Every row gives one point. Each copy is the shape, with its points in the same order, turned, moved and blurred by noise. Say if it was mirrored as well.
In the rows, zero is written as 128.

Shape (8 x 3)
[[108 169  94]
 [ 47 151 109]
 [ 62 116 130]
 [117 168  99]
 [136 128 191]
 [ 99  60 191]
 [137  62 180]
 [142 112 184]]
Copy 1 (8 x 3)
[[153 154  98]
 [134 108  60]
 [128  87  94]
 [148 155 113]
 [ 78 120 172]
 [ 97  46 167]
 [108  63 201]
 [ 88 108 181]]
Copy 1 is: only turned
Copy 2 (8 x 3)
[[125 151  89]
 [182 136 111]
 [170 105 133]
 [113 151  96]
 [ 96 127 187]
 [132  62 204]
 [ 94  59 187]
 [ 87 110 184]]
Copy 2 is: mirrored
Copy 3 (8 x 3)
[[137 170  58]
 [146 119  20]
 [135  96  50]
 [138 172  65]
 [164 102 139]
 [115  46 116]
 [105  76 147]
 [143 105 144]]
Copy 3 is: mirrored
Copy 4 (8 x 3)
[[185 128 108]
 [196 118 169]
 [156 126 184]
 [179 139 105]
 [117 208 144]
 [ 71 166 195]
 [ 60 173 158]
 [101 193 142]]
Copy 4 is: mirrored

Shape (9 x 4)
[[171 191  63 101]
 [108 137  76  95]
 [ 88 102 155  74]
 [156 131 111 180]
 [157 164  60  69]
 [136 201  86  92]
 [ 94 187  95  72]
 [107 179 126 178]
 [140 115 134 129]]
Copy 1 (9 x 4)
[[140 169  29 154]
 [ 84 143  84 144]
 [ 81 177 170 129]
 [176 103 106 124]
 [108 178  47 175]
 [122 187  45 121]
 [ 79 191  68 110]
 [152 128  91  64]
 [144 142 135 137]]
Copy 1 is: mirrored
Copy 2 (9 x 4)
[[141  31  94  95]
 [147  74 156 100]
 [149 158 185  89]
 [143  92 107 187]
 [129  43 124  76]
 [166  49 101  75]
 [184  84 138  64]
 [204 101 111 157]
 [125 115 133 145]]
Copy 2 is: mirrored

Shape (12 x 6)
[[ 75 179 152 106 185  73]
 [159 155 134 148 108 133]
 [ 80  57 121 134 122 132]
 [124  76 149 127  87 120]
 [153 199  92 129 174 105]
 [156 128  72 102 127 147]
 [ 90  71 124 116 113 112]
 [210  51 115 115 107 145]
 [206 140 130 123 140 103]
 [141  43 141 137  89 161]
 [111  83  52 127  90  95]
 [127 206 143  72  95 124]]
Copy 1 (12 x 6)
[[ 83 168 106 148 151 224]
 [112 153 123 101 149  91]
 [162  72 104 156 116 140]
 [143 115 107 156  92  98]
 [109 190  93  72 202 164]
 [171 138  90  61 138 129]
 [152 100  90 153 106 136]
 [218 150 110 120 116  57]
 [150 199 103 116 163  99]
 [180  97 135 145 100  72]
 [154  90  33 109 124 114]
 [ 78 187 119  74  97 152]]
Copy 1 is: mirrored
Copy 2 (12 x 6)
[[210 117 111 221 108 129]
 [135 148 131 112 122 116]
 [100  53 173 171 120 146]
 [105  98 171 136 152 166]
 [203 127  80 128  76 105]
 [129 100 108  99  70 159]
 [118  73 176 163 123 167]
 [ 89  80 115  62 155 179]
 [164 126  90  87 147 141]
 [ 58  83 159 118 153 158]
 [146  60 194 102  77 167]
 [158 199 120 157  82 170]]
Copy 2 is: mirrored
Copy 3 (12 x 6)
[[114 178 215 110 205 117]
 [180 115 158 159 141 118]
 [ 61 121  98 144 146 145]
 [110  83  98 153 167 134]
 [178 156 198 110 133  64]
 [146 114 126  94 110  96]
 [ 74 108 113 130 155 142]
 [153  47  58 135 151  73]
 [180  96 143 130 165  65]
 [116  80  52 164 153 132]
 [ 68  71 149 124  90 105]
 [196 117 194  84 155 161]]
Copy 3 is: only turned
Copy 4 (12 x 6)
[[168 120 135 101 177   7]
 [114 109 139 113 109 116]
 [169  98  93 158 190 140]
 [164  67 123 140 147 148]
 [122 163 128 105  93  42]
 [149 146  87  89 109 130]
 [180  88  86 136 174 125]
 [198 119 114 136  80 187]
 [176 120 158 112  72 111]
 [164  98 131 166 156 191]
 [147 103  31 152 125 120]
 [121  75 130  35 134  69]]
Copy 4 is: only turned

Shape (11 x 8)
[[148  93  90 183 225 100 123 114]
 [158 220 114 171 151  62  78  84]
 [134  47 214 131  96 167 148 159]
 [213  94 135 131 131 113 136  75]
 [ 99  71  86 158  99 110 150  99]
 [ 98  93 152 141 186 134  80 157]
 [ 73 123 117 163  87 164  92  99]
 [ 79 167 177  95 118 105  99  46]
 [144  55 113  44  94 129 157 158]
 [118 153 135 158  93 165 171 133]
 [186  73 150 121  88  65 166  89]]
Copy 1 (11 x 8)
[[145 130  86  26 134  79 175 147]
 [ 18 154 117  24 130 159 197 143]
 [152  45 181 182  91  81 134 119]
 [ 81  89 151  48 101 113 125  60]
 [122 108 125  92 172 120  74 146]
 [155 143 145 108 103  82 194 169]
 [104 139 136 124 107 153  86 187]
 [ 39 208 145 144  93 110 123 130]
 [168 127 221 138 160 115 123  62]
 [110  97 101 158 117 181 142 109]
 [ 71  67 167  88 151  79 105  57]]
Copy 1 is: only turned
Copy 2 (11 x 8)
[[211 192  97 102 139 150 135 162]
 [176 151  54 190 112 210 102  75]
 [ 83 172 219 131 185  85 151 121]
 [145 133  97 113 215 129 118  97]
 [103 129 110  80 141 149 194 139]
 [144 190 162 127 100 133 109 153]
 [ 85 132 168 107 109 208 150 119]
 [142  85 154 141  80 152 119  37]
 [ 58  94 129 115 167  63 122 174]
 [114 116 169 166 167 181 179 141]
 [110 129  87 122 205  84 158  81]]
Copy 2 is: only turned
Copy 3 (11 x 8)
[[154 163 177 188 151 135 204 211]
 [144 106 209 234  79 158 103 141]
 [ 96  87  87  44 178 160 147 140]
 [118 114 141 170 154 104 178  94]
 [201 159 129 105 126 171 169 116]
 [127 128 113 137 143 157 121 226]
 [218 101 123 110 135 176  93 149]
 [144 129 130 190 158 205  53 104]
 [105 192  78  69 133  96 127 102]
 [159 110 191  74 144 159 105 122]
 [ 98 136 117 134 123 152 193  59]]
Copy 3 is: only turned
Copy 4 (11 x 8)
[[ 35 160 146 204 128 125 142  94]
 [100 100 161 204 130 175  34 159]
 [115 171  29  61 106  57 135  97]
 [ 59 178 138 106  51 121 102 161]
 [109 174 172  89 155 136 153  98]
 [103 165  59 174 110 135 130  55]
 [154 203 121 120 170 167 107 108]
 [189 171 153 133  72 152  34  86]
 [118 136 108  54  54 153 207 109]
 [176 168 114 116 144  87 124 166]
 [ 67 136 144  46  72  89 102 134]]
Copy 4 is: mirrored
